Every row gives one point. Examples show where two turns around zero, p and q, send a point. Where does a point land after both, in the order given? Backwards means that the second turn is done in reverse. Each puzzle has new turns, and all numbers are rounded.

Turn p:
[ -8 -36] -> [-36  -6]
[-21  12] -> [ 3 24]
[29 24] -> [ 33 -18]
Turn q:
[ 42 -11] -> [43  4]
[-31  -5] -> [-27 -15]
[-8 21] -> [-15  17]
[-34  -3] -> [-31 -14]
[31 -2] -> [30  9]
Where do these land?
p, then q backwards: [-42  -6] -> [-8 42]
q, then p backwards: [27 -5] -> [ 6 27]
q, then p: [ 16 -36] -> [-16 -36]
q, then p: [ 3 35] -> [28 21]
p, then q: [-4 12] -> [ 6 11]

Turn p:
[-18 -44 -10] -> [-21   6 -44]
[-10 -29  -3] -> [-16   2 -26]
[17 48 26] -> [10 -6 56]
[-22 -16  -4] -> [-12  17 -18]
[ -2  10 -18] -> [19  8 -3]
[35 31  9] -> [ 20 -26  35]
Turn q:
[ -1 -24 -22] -> [30 11 -8]
[-21 -28  29] -> [  7 -34 -29]
[-14  45  17] -> [-50   4   0]
[-3  5  9] -> [-9 -6 -2]
[ 39   1 -32] -> [23 24 38]
Where do these land?
q, then p: [13 -6 -2] -> [ -7 -11   6]
q, then p: [11 16 19] -> [-24  12  -4]
q, then p backwards: [ 2 33 15] -> [-8 -9 34]
q, then p: [  8 -14 -46] -> [ 25 -22  35]
q, then p: [-60 -10  24] -> [ 34  21 -52]
p, then q: [ 25 -19 -10] -> [33  4 -3]

Turn p:
[ 20 -15 -19 -19] -> [  1  -9 -35   7]
[31 21 11 30] -> [19 44  4  9]
[ 31 -29  34 -36] -> [ 40 -32 -14  38]
[-28 -13  32  -7] -> [  2 -28  34   9]
[-33  12 -11 -24] -> [ -8 -26   5 -34]
[  0  10 -15  28] -> [-17  28   2  -6]
[-21  15 -31  28] -> [-35  24   5 -24]
Turn q:
[ 28   2 -34  16] -> [ -9  -4 -45  -6]
[-38  -6 -28  -6] -> [-32  -8   8  34]
[  0  24   6 -20] -> [  1 -25  14 -13]
[-25 -10   7  27] -> [-18  32  12   6]
[ 35 -10  49 -17] -> [ 58   5  12 -21]
Where do these land?
p, then q: [-18  -7 -17  28] -> [-21   1  32   2]
p, then q: [-5 10 68 22] -> [ 38  32  11 -51]
q, then p backwards: [14 -6 -9 17] -> [ 16   4 -18   0]
p, then q: [  2 -14 -16 -33] -> [ -1   0 -21  33]
p, then q: [  7  17 -26 -36] -> [  7 -31 -22  28]

Turn p:
[ -2  26  20   9  46 -13] -> [ 3  9 31 15 46 -7]
[ -4  19 -34  12 -26   6] -> [  7  35 -10 -15 -26 -10]
[ 24  14  -6 -22   7   9] -> [ 25  -6   7 -24   8   8]
[ -5 -44 -10 -34  -5   8] -> [  5 -27 -30   7 -15  37]
[  8   2 -13  46   4 -12] -> [ -8  23  32  17 -21 -13]
[ -8  -6   3  -3 -25  23] -> [-19  -3 -19 -20 -12   2]
[-13 -11  40  -8  -1 -21] -> [-14 -31 -11  20  20 -18]
Turn q:
[-36 -11   8  15 -43   6] -> [  8 -44 -24 -26 -18  -6]
[-35  -8   4   4 -12  21] -> [ -1 -16  -8 -38 -10  -6]
[64 13  5 12 49 -4] -> [-3 46 28 41 17 44]
[-32  16   0  38 -12  19] -> [ -3 -31  15 -29 -32  15]
[  5 -14   1 -14   5  10] -> [ -4  15 -12  -7  10  -2]
[-16  11  15 -23  -2 -10] -> [ 24   2   4  -6   3 -25]
[ 11  -8 -27  -2  20 -21] -> [-26   3  13  22  20  -7]
[  9  -9   9  -6   0 -18] -> [10 -2 -6 13 17 -1]
[ 28  11 -15 -24  -5  -3] -> [ -5  24  -9  29  -8 -13]
Where do these land?
q, then p: [ -7   6 -34  -6  12 -11] -> [-15   2 -10  26  14 -18]
q, then p: [-12  17   6 -13   1  -5] -> [ 10 -15   6   3  -1 -17]
p, then q: [ 22 -18  16  -9  19   2] -> [  2   8 -18 -19  20  19]
q, then p backwards: [-10  16   4  -3  13  10] -> [16 12 -9 12  0  6]
p, then q: [ 19  19  17 -14 -22  32] -> [  4  21 -16  -2  21 -40]
q, then p: [ -9  26 -27  54 -21 -10] -> [-52 -26 -24   5 -31   2]
p, then q: [  2 -76  13   6   4   7] -> [-21 -33 -38 -51  -7  23]
q, then p: [ -6  10   4 -14  -5 -26] -> [  5 -11  20  18  -7 -11]

Turn p:
[-37   3  25   9 -26 -16  -4 -10] -> [-19   6   9   2  42  10 -24 -14]
[ 30 -27   0  14  33  23   1 -18] -> [  8 -11 -40  -6 -24  -2  -1  36]
[ 24 -15  17   6 -16  20  25  15] -> [ 21  18  -2   7 -25  15 -30   8]
[ -9  -2   2  17  17  10 -14  34] -> [  1  17   1 -39  -7 -15  -2   0]
[-27  -1  -8   8 -11  31  39 -13] -> [-36   1  23  13 -16  13 -25  24]
[-34  -3  20   7  36  -5 -16   5] -> [-14  -3  -4 -45  27   5   8  12]
[ 58  25 -13 -16  -3  31 -19   3] -> [ 14  22 -30  22 -48   1  33 -19]
[-34 -15 -11  21 -19 -18 -16  11] -> [-14  -7  13 -14  23 -30 -26 -17]
[ 73  65 -19 -18 -13 -71  22  -8] -> [ 65  20  22  77  18 -15  66  -6]
[-16 -23   3   8  -4  -4 -15 -21] -> [-14 -20 -18  -3  17  -5 -17  -1]
[-27  -7 -14 -57   6  -3  -3   3] -> [ -9 -42  25 -14  -6  25  18 -25]
Turn q:
[ 51  -5  -9  14 -20 -23  13   4] -> [ 22  -1  35  11 -36  10 -28   6]
[ -3  27 -27 -13  45  46   7 -58] -> [ 19  11  19  31  66 -38  29 -26]
[ 40 -13  -5   5 -34  12  29  22] -> [ 20 -10  42 -30 -34   1 -12   0]
[ -5  -4  26  -8 -45 -29 -12  -5] -> [-26   0   1   7 -38  35  18   6]
[ 10   4 -48  36 -26  21   3  30] -> [ 35 -13  22 -38  19  34 -30  -4]
[-45 -15  12 -43  20 -12 -16  -9] -> [-49  24 -37   4   8 -14  16 -16]
[  3 -21  -7  35   8   7 -12  13] -> [  9 -33 -10  -5   7   5 -28  -3]
[-20 -13  20   0  -6 -41  12   8] -> [ -6  11 -35   3 -38   9   0  -3]
[ -3 -10  32  10 -14  -3   1   9] -> [ -7 -21 -11  -6 -25   3  10  10]
[  5  30 -24 -22  50  42 -25 -18] -> [ -6  12  16  15  72 -35   2   9]
[-32  21  30 -14  21 -20   0   3] -> [-11  20 -42   9  -2 -10  23  21]
Where do these land?
q, then p: [ -9 -38  36 -15  10   6  43  39] -> [ 17 -40  33  36  15  -1   0 -45]
q, then p: [-51  -5 -42 -15  -2  11  17 -10] -> [-27 -19  -5  26  -7  19  47  27]
p, then q: [  6   3 -25  -1 -39 -11 -39 -28] -> [ 21  -7 -23  40   5  20 -10 -39]
p, then q backwards: [ -5 -28 -14   9  -2 -11  16 -30] -> [ 19  -5  16  23  21   4 -27   3]
p, then q backwards: [ -2 -28  -6 -28 -15 -34   0  15] -> [ 16 -18 -19  36  -3  26  12 -13]
q, then p backwards: [ 19  16  46  12  11 -19   2  19] -> [ 28 -16 -21  18  27  16  26 -16]
q, then p backwards: [ 19  18 -17 -26  18  21 -22  -2] -> [-30  19   0  28  -6 -25  15  -1]
p, then q: [  3   0 -34  38  -8 -29 -38 -23] -> [ 16  26 -38  34 -12  12 -36 -18]
p, then q: [16 26 -6 39 -3 19 21  1] -> [ 20  12 -13 -10   0  32   3  38]
q, then p: [-25 -14  35 -20   7  38 -29  35] -> [ -1 -49  48 -34   5   8   0  -8]
p, then q backwards: [ 29  50  29   6  22   9  27 -16] -> [-14  64   8 -14 -13 -31  -3 -10]

Turn p:
[  8  23 -14 -44  19  36 -16  47  -9] -> [-56 -25   0  24 -12  27 -14  -7 -38]
[ 11  14  25  28 -17   8 -21  11  19] -> [ 19 -36  17 -10 -15   7 -17   1  19]
[ 20   3 -37 -28   7  41 -10  13  14] -> [-26 -19 -12  55  -7   3 -10   7 -18]
[-32 -25 -10  12  38 -41  32  29 -15] -> [-34  42  21 -18  28  -8  25 -38  20]
[ -6 -12 -33  10  -5 -29  20 -23  23] -> [  8  34  -3  17  -5 -24  21  12  31]
[ 37   4 -16  -5  23 -25  -8 -27 -11] -> [-6 -4 -9  2 27 -1 33 42  2]
[-18  -7  20  36 -36 -35  19  24 -45] -> [ 11  -3  -4 -61 -13 -21  29 -46  11]
[-16 -26  22 -35  11  -6  39  -1  23] -> [  7  50 -10  11   8  39  -7 -20   5]
[ -1  31  27  13 -14  33   0 -25 -11] -> [ 39 -17  16 -10 -13   0 -12   9 -36]
[  2 -34  41  38 -11   9 -21 -26   1] -> [ 50 -19  -5 -22  31 -10 -28  -5  18]
[ -5  29 -25 -25 -16  10 -34 -23  10] -> [-11  -3 -12  11 -30 -14 -21  46 -15]
Turn q:
[-20 -51   3 -40  -3   1 -33 -30 -15] -> [-40  -1   6  11 -28 -12 -33 -53  14]
[ 12  24 -27 -35  14   2  37 -38 -31] -> [-25   6 -28  15  -1  10  11 -12 -68]
[ -1   7 -13  16  -3  33  36  32  25] -> [ 30 -19 -33   4   9   7  38  15  17]
[  2  12 -15  35 -14  36 -27  15  -7] -> [ 38 -12  35   6  -4  13  29 -12  10]
[-39  -3  26  52  18  -7  -1  -3 -13] -> [ -6 -34  29 -40 -27   4   1  31   9]
[ 10   0   8  26 -20  -4   8  29 -14] -> [ 37  11   1 -26  -7  -3   5   8   5]
[ -6  33 -22  32 -19 -35 -14  42  14] -> [ 54  -8  23   4  22 -30 -10  37  -3]
[  8  33   9 -11 -14  -7  33 -23  15] -> [-21  23 -15   3  15 -15  28  23 -21]
[ 19 -11  22 -61  21   0 -13   2  14] -> [-30  33 -23  34   4  20 -32  -8  18]
[ 15 -45  10 -13  20 -19 -26 -25  12] -> [-36   2   6 -12  19   7 -39 -30  20]
Where do these land?
p, then q: [ 43 -24 -26   6   5  38  18  -7 -20] -> [  5 -35  -6 -52  13  19  -5 -12 -26]
q, then p: [-38  29   1  31   8 -16 -55  -3  11] -> [ 15 -17   4 -40  19  39 -25 -31  32]
q, then p: [ 30 -25   9   8  -9  20  -8  -7 -12] -> [ 22  13   0  17  -7  12  -7  26 -24]
q, then p: [ -4   0  32 -20  29  -5  30  -8 -12] -> [-27   0  -4   7 -32 -25 -19 -17 -18]
q, then p: [-15 -12  48   1 -10 -41 -14  10  25] -> [-34   2  13 -15 -30  26 -28  16  35]
q, then p: [  0 -22 -27  18   5  22  19  23  -9] -> [ 11  -2 -34  35  17  -4  14   4   1]
q, then p: [ -6 -26  -5 -10 -15  14 -19   6 -39] -> [ 37  -8 -26  -7 -14  -9  -3  27  -3]
q, then p: [ 12  12  44  -1   3 -24   6  18  -4] -> [-31 -21  11   0 -34  18 -10   4  -7]
p, then q: [ 34   8   1 -52  14  17  35  34  -3] -> [  5 -36   0 -14 -36  13  57 -19 -14]
q, then p backwards: [-35  39 -21  26 -35 -30 -12 -26  10] -> [ -7  35 -37  47  23  14 -10 -24 -26]
q, then p: [-40  35  -7  13 -28  10   0 -44  59] -> [  2  53  34 -27  15  14  23 -47  38]
q, then p: [ 18 -13 -49 -20  32  -6   2   3  -7] -> [ -1 -16  -8   8  45 -40  -6  14 -14]

Turn p:
[-48 -33 -28   8  14  38 -33  41  41  27 -16] -> [ 18  43   7 -44 -15 -38  63  13 -19 -31  -1]
[ 20  -3 -14  21   6 -17   6  28  -6 -42  -7] -> [ -3  -8 -18   8 -19  33  -7  29  -4 -24  24]
[ 22  -8  13 -27  10  40   8 -35  15  27  36] -> [  5 -26  23  18  14 -32  25  -2  36  32 -31]
[-31 -38 -15  17  20   9 -31 -32 -24 -26  -9] -> [-24  -5  32  22 -18 -15  12   5 -57 -25  -7]
[-33 -35  11 -41  -6   0  11 -29  14 -27   2] -> [  5  -6  -1   5 -23 -17  -1  16 -41  42 -37]
[ 12  12   9 -32 -39 -33  -8  39  10   2  30] -> [ 23 -14 -30 -30 -21  30   4 -29  15  36  19]
[ 10  15 -11   5 -44   7 -22  -5  40  25 -17] -> [ 43  30  37 -25  -2  10  -4 -14  21   5   2]
[ -3  34  12  29   3  28 -30 -11  26   8  30] -> [ 15  21  28  26  24  -7  34 -12  15  13  34]
[-12 -44   3  29   5 -28  30   7  19 -15  -3] -> [-29   0   3 -29  -8   9  -6  53 -20  11  10]
[ 14  21  18  17  40 -33 -18 -25 -35  27 -37] -> [-60  26   8  19  17  15 -26 -34  11 -28 -14]
[ 26  13 -17  31  13 -14  37   9 -16  -2 -14] -> [-14 -11 -11  -1  26  22 -27  27  17 -31   9]
[  2  13  -9 -29  10 -25  44 -23 -36  20   4] -> [-18 -32 -24  -4  38   6 -30 -14  -1   6 -38]
[  6  23  26  -8 -46  21 -15  40 -24 -16  12] -> [ 35 -10 -26   7 -26 -16 -16 -30  12   6  47]
[ 14  30   2 -19  13   7  21  -4 -24 -11  -9] -> [  4  -9 -28  30  14   1 -21  -5  12  -9 -15]
Turn q:
[ -8 -20  17  -9  56  -7 -17 -60 -25 -25   7] -> [-19 -14  19  30  51   5  -7 -44  45   5  25]
[ -6   8  26 -25 -21  39  -4  22  25  -2 -10] -> [ 18  -9  13  19 -17  -2  -1  30 -10  33 -35]
[  6  -4  18  12  -4   3   7  34  -5 -22 -41] -> [ 23  10  42  -7  -4   6  11  34  -1 -13   1]
[ 40  26   0 -33 -40  28  -3  14  -8  -4 -29] -> [ 10  10  12 -26  -9 -35  36  31  -2  40 -25]
[ 13 -38 -33  22  16 -10 -17  10  13   6  39] -> [-15   7 -34 -29  13  41 -37  -3   4  -6   9]
[ 28  42 -15 -20   6  19  24  14  40   1 -12] -> [-20  12  12  -6   9 -14  13  14 -59  24 -27]
[23 28 26 19 -5 25 -2 11 -2 21 -7] -> [ 39   3   2  -1   0 -13   7   9 -28  27  16]
[ 23  10  37 -18 -39  -8  32  11  12   2  -9] -> [  3   6  14   4 -23 -52 -12  38 -11   7  -3]
[-29 -27 -30  12  18 -41 -24 -15   4  35   4] -> [  0  -2 -48   4  23  19  -8 -23  14 -52  -5]
[-40 -12 -24  38   5 -37 -25 -36  -5 -20  30] -> [-26 -45 -26   0   0  32  -2 -29  23 -39  33]
[-34  -6 -29   2  34 -39 -17   4 -25   6  49] -> [-32  20 -44  20  -5  41   2 -31  20 -25  27]
[-16  -6   7  -1 -28  28  45 -10 -23   3 -19] -> [ 19   0  35  -8 -39 -28  -4 -25   5  -2 -17]
Where do these land?
p, then q: [-11 -21 -12  -2 -14  25 -41 -34 -10 -22  -9] -> [ 23 -12  18  -7 -13 -33  -1  14  26  -5  43]
q, then p: [  3 -56  -7   5 -43   2  -5 -22 -26 -13   2] -> [ 27  22  14 -15 -41  20  21   5   5  37 -30]
p, then q backwards: [ 19   4  15   5 -42  -4  39 -17  22  -7 -71] -> [ 23 -74  29  -5  -8  14  26  39  14  13  10]
p, then q: [-36  24 -18 -11  43  -5  17  13 -20  -8  22] -> [-17  26  20 -21   4  28   9 -48  -2 -23   4]
q, then p: [  0  13  15  25  34  -7   2  29 -23  -3  20] -> [ 14 -24   3  25  28 -12  16 -10  16   8  32]
q, then p backwards: [-37  17 -12  32  13 -18 -19  21   1  29  17] -> [ -4  27 -25  -7   9 -15 -19  35 -16 -40  -1]
p, then q: [ -8  22 -24  20  -4  -1   6   3  10  -3  52] -> [ -5  35   9   0   7  10 -42 -26  -6  19  10]
q, then p: [ 29 -40  12   2  15  36  -8 -53   3  -6 -11] -> [-45  27  23   5 -18   1  32 -11  21  15 -41]
q, then p backwards: [ 45 -57 -18 -22 -13 -19  -6 -45  -4  -2 -47] -> [ 11  -1 -13   6   2  27  47  -2  -1  86 -16]
q, then p: [ -8  21  10  -8   9   5  -4  42   5 -16   7] -> [ 13  -1 -13  -8  16 -26 -10  -2  13 -12  34]
q, then p: [ 32  -7  -3 -20 -53  26  25  -4   1  42 -49] -> [-14  14 -25 -19 -28  52 -48 -24  25  -3 -37]
q, then p: [-25 -17  17 -12  18  -6   3   9  25   7  25] -> [  5  18  26   7  -4  -5  11  -4 -12 -30  29]
p, then q backwards: [ 8 41 -6  0 17 -8 -1 46 24 -2 11] -> [ -1   0 -13   5  15 -19 -48  18 -34  18   8]
q, then p: [ -9  55  31 -13  19 -26  -8  10  -8   3  31] -> [ -7 -26   5 -18  53   3   4  10 -12 -10  48]
